Every row gives one point. Each copy is the shape, with its points in the same order, stretched, turned, moved and blurred by noise. Some copies are also mirrored. Which?

Shape (7 x 2):
[[ 23.1  -3.5]
 [ -8.6   9.0]
 [-21.1 -13.7]
 [ 13.4 -19.9]
 [-25.4  -4.6]
 [ 22.3 -16.2]
 [ 24.0 -19.3]]
Copy 1:
[[ 12.4 -19.0]
 [ -3.5  11.8]
 [-31.6   2.8]
 [ -8.1 -25.9]
 [-27.4  12.9]
 [  2.9 -29.9]
 [  0.9 -33.0]]
Copy 1 is: only turned
Copy 2 (7 x 2):
[[ 11.3  -1.4]
 [-15.3   0.3]
 [-19.5  23.3]
 [ 10.5  16.0]
 [-28.8  17.9]
 [ 19.9  10.6]
 [ 19.9  12.3]]
Copy 2 is: mirrored

Shape:
[[ 29.4  19.9 -28.9]
 [ 25.3   0.9  12.2]
 [-23.4  14.7  -5.9]
 [ 13.4 -32.2  -9.1]
 [  5.8   7.8   0.4]
 [ -0.4   8.6  -2.7]]
Copy 1, 6 rows:
[[ 22.1  15.6 -42.5]
 [ 26.0  22.1  -2.3]
 [-24.7 -11.2  -5.1]
 [ 40.7  -9.3   0.8]
 [  3.5  10.5  -8.2]
 [  1.1   5.4  -9.7]]
Copy 1 is: only turned
Copy 2:
[[  5.8 -27.7 -37.1]
 [  5.5 -22.5   7.9]
 [ -9.2  25.3 -16.2]
 [ 40.8  -3.4   1.1]
 [  0.3  -2.9  -8.0]
 [ -0.5   2.1 -10.9]]
Copy 2 is: mirrored

Shape:
[[  7.2  -7.2  17.9 -13.7]
 [ -8.0 -19.9  14.1  10.3]
 [ -9.1  17.0  10.4   4.7]
 [ -4.0 -19.8   6.5 -16.0]
 [ -5.5  14.4  -9.1  58.4]
 [ -6.7  11.0  -7.0 -13.9]
 [ 20.8 -21.5   1.7 -13.2]]
Copy 1:
[[ 10.2 -21.1   1.6 -23.3]
 [ -7.8 -15.3  22.5 -15.6]
 [  7.2 -24.2   7.5  11.9]
 [ -8.0 -21.5  -2.7 -26.2]
 [ -3.2   8.8  39.2  36.7]
 [  0.0 -20.2 -13.0   2.6]
 [  3.4  -0.6  -1.8 -32.5]]
Copy 1 is: mirrored
Copy 2:
[[ -6.8   9.5  26.0  16.1]
 [-13.5 -10.8  11.6  29.3]
 [-15.4 -19.1  17.9  -4.8]
 [-11.3  22.0  13.7  16.1]
 [ -3.4 -66.9 -10.9   7.4]
 [-10.7   6.2   3.6 -12.2]
 [ 10.8  17.0  13.3  19.9]]
Copy 2 is: mirrored

Shape, 10 rows:
[[  2.7 -12.5   5.3   4.2 -24.2 -37.0]
 [-26.2 -16.5   4.5   4.0 -38.2  33.3]
 [  8.9  -2.7   5.5  -8.7   1.7  -3.9]
 [ 18.3  -2.0 -20.7   8.6  -5.5  27.3]
 [ 10.5  22.4  16.1 -11.3 -30.9 -25.4]
 [-20.3 -12.5  -6.0 -21.3  21.9   0.0]
 [-11.1  -8.3 -20.0   2.5  18.2  11.0]
 [-16.0  -9.6  -9.6 -34.2 -11.3  14.1]
 [-15.1  -4.8  -7.3   1.8  -4.6  -1.1]
 [  8.5  12.9 -10.0   0.6 -36.9   6.6]]
Copy 1 (10 x 6):
[[  1.0   4.5 -11.9  -6.5 -21.7 -36.6]
 [-33.1 -54.5 -10.1   9.8  -6.7  -0.7]
 [  7.7  -3.7  -5.6 -13.1  -4.7   1.5]
 [ 13.0 -29.9 -29.1   6.1 -10.1  22.5]
 [-25.7  20.1 -11.4  -6.9 -29.8 -10.9]
 [  2.7 -13.0  -4.0 -15.5  33.1  -1.1]
 [ 12.3 -21.8 -14.9   6.0  24.8   7.0]
 [-22.6 -24.8 -19.0 -24.9  18.4   3.9]
 [ -6.6 -14.2 -12.8   5.8   9.4  -7.9]
 [-21.0 -12.3 -30.9   5.3 -24.0   5.6]]
Copy 1 is: only turned
Copy 2, 10 rows:
[[  9.0  -6.0  15.7 -18.5  -5.9 -37.5]
 [ 12.0 -67.0  12.6  23.0   7.2  11.2]
 [  6.9   0.7  10.8  -9.7  11.6   7.2]
 [ 11.9 -17.2 -18.7  -7.0  -3.3  30.0]
 [ 30.9   7.0   5.4  10.4  22.4 -27.8]
 [-19.5 -15.8  11.5 -19.0  33.2  11.0]
 [-18.4 -15.2 -10.8 -12.8   9.9  19.1]
 [ 10.2 -35.8   1.2 -18.9  34.6   7.6]
 [ -8.0 -19.7   0.9  -1.3   9.8  -3.0]
 [ 32.7 -18.6 -16.2   9.1   3.6   1.6]]
Copy 2 is: mirrored

Shape, 12 rows:
[[ -9.2  -5.6   4.9  40.9  14.1  -3.0  -0.9  -9.4]
 [-13.1  26.7   4.3  -4.3  33.4  -8.4  -1.5  14.6]
 [-17.5  -2.8  -4.1   1.0  10.6  -6.3 -22.0  18.9]
 [ 31.8  -1.3 -34.0 -12.0  -9.5  15.8  26.2  -9.0]
 [-15.3  -5.2  14.6  15.1  14.0  -4.3  17.6  22.1]
 [ 18.4  -5.4 -13.6 -19.4  -2.7   4.5  21.9 -30.1]
 [ -8.7 -16.8 -20.0  -8.1   2.4  -5.4  21.3 -20.8]
 [  1.5  -8.2 -32.8   5.5  -5.2   4.3  22.0 -14.8]
 [-20.6  20.3 -18.1   9.0   1.4 -30.6   2.9  16.4]
 [-35.8  22.3  13.6  12.3  11.6  -1.1 -10.5  12.2]
 [ -8.9  14.6  19.6  -5.3  -6.6   1.8   3.3   1.4]
 [ -3.6 -13.7 -25.9   1.6  -3.0  29.4  32.9 -27.3]]
Copy 1:
[[-30.9  -8.6  10.4  27.0   9.1   3.0  -9.3  -0.6]
 [-12.4  17.9  34.4   1.4  -1.6  -6.8 -13.4  32.6]
 [-14.3  -7.2  10.5  -2.5 -11.9 -11.3 -12.1  21.1]
 [ 13.3   7.9 -11.7 -13.8  16.1  34.7  22.8  -2.5]
 [-15.4   6.2  21.7  19.2 -18.5  -3.5   8.6  11.1]
 [  8.4  -2.2   9.2 -14.2  12.2  41.6   9.6 -11.1]
 [-13.3  -9.1   8.1  -8.6  -2.0  38.4  11.4   2.3]
 [-12.5   0.3  -9.9  -4.5   6.5  34.4  11.2   1.7]
 [-37.4  16.3   9.0 -15.6  -4.8  -7.0   2.8  16.8]
 [-27.1  15.6  20.5   6.9 -19.6  -9.9 -25.1  17.5]
 [ -5.0  12.8  21.1  -3.1 -14.7   0.5  -8.8  -6.0]
 [ -2.8   1.9  -9.3   7.3  -1.4  53.0   6.4  -0.4]]
Copy 1 is: only turned
Copy 2, 12 rows:
[[-27.1  -6.8  20.9  31.1  30.0   5.6 -10.3  -0.7]
 [-24.2  14.7 -22.9 -10.6  44.5   6.1  -2.9   7.1]
 [-19.1  -8.4 -18.5  10.4  10.2   0.3  -9.1  16.1]
 [ 39.9   9.5  -1.1  19.0   5.9  -9.3  -7.7 -59.5]
 [-23.1  -9.5  10.9   0.2  28.0 -17.2   9.4   0.4]
 [ 23.6  14.8  13.7  10.4  10.6 -14.6 -33.4 -43.0]
 [ -9.0   6.4   8.6  10.3  -1.7 -26.0 -34.5 -34.9]
 [ -1.9   4.8   9.1  22.2  -2.5 -10.4 -18.0 -46.8]
 [-33.4  19.1 -10.5  14.3   5.5  -0.2  12.1   0.1]
 [-37.2  -1.2   1.6  -6.0  22.7  19.6  -3.7  18.2]
 [  6.4   4.9  16.8  -8.6  15.2   6.3   0.6   2.6]
 [  3.5  -4.3  22.1   8.2   2.8  -6.7 -36.0 -64.0]]
Copy 2 is: only turned
Copy 3 (12 x 8):
[[-31.4  21.0  -5.7  10.5  11.6  11.0   8.5  20.4]
 [ -7.1  32.4  10.0 -30.6   1.4 -26.5  -1.7  14.3]
 [-35.0  10.8  -4.8  -5.6 -10.3 -27.4  -2.6  16.6]
 [ 27.3 -11.2 -38.3  -3.4  18.7  -4.4  10.4 -38.9]
 [ -7.2  18.0  16.5   2.3  -2.1 -20.2 -17.2  17.4]
 [ 16.6 -12.3 -13.7  -9.0  16.0  -8.7  24.1 -32.3]
 [ -3.1  -7.2  -0.7  10.3  21.8 -23.0  14.7 -23.3]
 [  1.6  -2.0 -21.6  18.3  18.8  -8.5   8.9 -27.4]
 [ -9.3  23.3  -7.4   9.3   0.0 -46.8   3.0  24.5]
 [-29.4  36.8  22.0  -1.9 -25.4 -17.0  -3.7  14.6]
 [  0.4  14.5  16.9  -7.7 -22.6 -12.4   6.4   2.2]
 [  2.0  -2.8  -6.3  17.0  15.8  10.2   5.4 -55.8]]
Copy 3 is: mirrored
